Each point is reached from the start by the listed moves, each made 0, 1 or 2 times, or once backwards (-1), plus a little noise. Say if it took an odd or an even number of moves. Then give how often each move was made.

Moves:
(1): 9 6 -3 2
(2): -18 37 -1 -16
(3): -13 -1 18 20
Start: 4 10 10 7
Points:
26 -32 -4 1 -> odd (-1, -1, -1)
-23 57 39 34 -> odd (2, 1, 2)
-13 95 1 -23 -> even (2, 2, 0)

Moves:
(1): 17 -3 -14 6 11 8 1 -4 -3 1 -2 0
(2): 5 14 -5 4 1 -3 -6 -2 -4 7 -2 -2
(3): 13 -2 21 -14 5 2 0 -1 -7 -2 -4 8
(4): -9 -1 -2 9 -1 2 2 -4 -6 -6 -5 -12
(5): -10 -7 9 9 15 12 -7 7 2 -2 -1 10
(6): -6 7 1 3 3 14 9 0 8 -11 14 -4
(7): 2 6 2 1 8 -12 8 -5 12 0 4 1
(8): 3 0 -2 6 -7 3 -5 13 -1 -1 -10 -5
(9): 13 3 5 1 -4 2 -15 -11 10 -3 1 -9
(10): -8 -1 0 5 -4 13 2 -6 12 12 -11 -6
(11): -1 3 5 12 -2 -5 4 2 -1 2 12 -3
(12): 1 9 -4 6 -12 0 9 -4 5 -7 5 16
Start: 4 6 -3 -3 4 3 -3 15 -6 -8 -1 1
Points:
34 21 6 -19 -37 22 13 -1 17 -47 2 19 -> odd (0, -1, 1, 0, -1, 1, 0, 1, 1, 0, -1, 2)
-20 24 -7 25 17 -35 -6 67 6 -6 -3 51 -> even (-1, 1, -1, -1, 2, -1, 2, 2, -1, -1, 0, 1)
24 32 -22 17 -39 -26 21 9 26 0 -26 14 -> odd (0, 0, 0, 0, -1, -1, 2, 2, 0, 1, 0, 2)
-10 26 -30 95 -12 62 -21 17 32 0 -30 -2 -> even (1, 1, -1, 1, 2, 0, 0, 2, 1, 2, 1, 2)

Moves:
(1): -1 9 -15 -3 10 -8 -3 10 2 7 -12 2 4 4 0 10 8 16 -1 11 -12 22 -9 5 1 8 -7
(2): -5 5 -3 -2 2 1 -15 4 2 8 0 10 2 2 -5 5 -4 6 -6 -7 -2 0 3 2 15 2 2
(3): 13 8 7 2 -4 -3 0 -5 4 -2 -2 4 6 7 -2 4 -3 -3 -2 -2 -7 -2 -1 -11 1 -3 -1
(4): -2 7 -4 9 3 4 3 3 2 7 3 -3 2 6 -5 -4 7 0 2 10 4 -3 -1 -10 5 -6 -5
(5): -2 8 -2 -1 5 2 12 8 -1 -5 -12 10 -1 -1 -2 1 8 -3 0 3 -1 3 2 3 -1 6 7
(6): -2 1 -3 10 9 -2 -8 12 2 -7 -1 2 2 -12 -10 10 11 -2 -2 0 10 -13 0 11 1 -8 -5
(7): 4 -4 7 2 -15 -7 4 7 1 3 -4 -2 -14 -6 -7 2 -10 4 -5 -3 -2 3 -2 -5 -1 6 4
(8): -3 9 6 -8 1 -3 3 7 -4 -2 0 1 -3 -3 -3 -4 3 5 2 -12 4 -2 0 -10 2 3 -7
(9): -6 -12 -6 -2 -3 4 2 -11 4 11 -9 0 -5 -7 -6 1 4 -14 -3 -5 -7 3 8 -2 0 -9 -11
(10): 1 -8 -4 1 4 -7 8 5 -14 2 5 11 2 -10 -5 1 -13 13 4 -1 3 -7 -8 -10 12 -1 11
(11): -3 -4 6 14 -4 0 -10 -8 4 1 11 16 1 -9 -2 2 6 12 3 -1 -4 -4 -3 5 -5 0 -3
(12): -6 1 -10 6 -9 5 0 -3 1 -3 -3 1 1 2 1 -7 2 -6 1 -6 2 -2 -3 -4 -4 4 3
(13): -11 14 8 4 2 4 1 1 -22 -3 -7 3 2 6 -4 11 -4 -8 11 6 -6 4 6 10 11 11 5
(14): 9 1 0 2 2 -2 -2 -4 -2 -3 1 6 2 3 6 2 0 -3 5 0 3 9 8 -1 5 0 0
(15): -1 1 3 -3 -3 7 5 5 -5 -4 -10 14 -3 -9 3 -13 -9 -8 -5 12 -4 -4 -11 -4 8 -4 -7
(16): -11 4 1 1 -3 -12 -2 -5 6 -2 0 0 8 -5 -3 1 -3 -1 2 6 4 3 9 6 0 7 -2
(17): 3 7 3 -2 7 -3 -3 3 3 9 3 -8 -1 -11 0 -1 5 -4 -5 6 1 13 -5 -7 8 -1 4
(18): 2 -5 2 -3 -8 10 7 -2 0 -5 2 6 6 -13 9 -4 6 11 -14 -11 3 -2 -4 4 8 -5 -4
(19): 2 -11 -4 -3 -11 -13 -2 3 -5 -10 -10 3 -7 7 -6 -12 3 -1 -4 8 1 1 2 -3 -4 -5 1
(20): -7 -12 14 -7 6 -11 4 2 9 -21 -4 -3 0 17 0 -3 -6 11 -4 0 -8 -3 -4 6 8 -5 10
(21): -3 -3 6 -5 -12 4 7 -6 2 -4 2 3 -5 7 -8 8 5 3 6 3 -4 -5 -7 -2 9 1 -4
(22): 12 -7 4 -4 3 -8 -1 5 -9 -4 4 7 -1 4 -9 -3 -10 1 4 -3 -4 13 4 9 7 -7 9
(23): 4 -6 4 2 -6 7 0 8 4 -2 -4 -1 13 -6 3 -1 1 -7 13 1 -5 -2 2 -3 5 6 -5
(24): 1 0 -4 -6 -2 -10 15 9 -3 3 1 1 0 0 4 4 -3 -5 -7 -4 -3 3 2 -6 -2 -12 3
Start: 0 -1 7 -4 1 -1 3 0 -8 -1 6 5 -4 0 -9 7 6 -4 -3 -4 -3 -1 10 -1 -5 3 -10
Points:
-38 34 -8 10 48 -46 -13 82 -64 -29 -34 81 51 -40 -38 42 -2 -46 52 14 -21 46 61 68 37 22 -2 -> odd (1, 1, -1, -1, 1, 2, -1, 1, 0, 0, 1, 1, 2, 1, 1, 2, 0, -1, 0, 0, -1, 2, 2, 2)
25 -41 62 17 -6 -13 -40 -36 5 -56 1 23 22 -13 -39 35 51 -28 3 3 -10 -18 31 31 39 -29 -7 -> odd (-1, 0, 2, -1, 0, 2, -1, -1, 1, 0, 1, -1, 1, 1, -1, 0, 2, 1, 2, 1, 1, 0, 1, -1)
-21 5 0 8 -28 -58 32 50 -39 -1 -36 43 -64 4 -95 15 33 19 -21 21 -21 20 2 -11 9 -18 -19 -> even (1, 0, 0, 2, 1, 1, 2, 1, 1, 0, 1, 0, 1, -1, 0, 0, 0, 0, 2, 0, 1, 1, -1, 1)
54 12 -59 7 6 -6 45 25 -34 9 -2 54 2 -28 1 -59 56 -9 -62 -6 32 35 -9 -68 10 -58 14 -> odd (0, 0, 1, 2, 2, 0, -1, 0, 0, 1, 0, 2, -1, 1, 0, -1, 2, 2, 2, -1, -1, 1, -1, 1)
-29 45 30 -26 9 -29 11 78 -52 -11 -22 1 -19 2 -59 -50 0 -43 17 45 22 10 17 -40 51 12 10 -> odd (-1, 1, -1, 2, 1, 0, 0, 2, -1, 0, -1, 0, 1, -1, 1, 1, 2, -1, 2, 0, 0, 1, 1, 0)
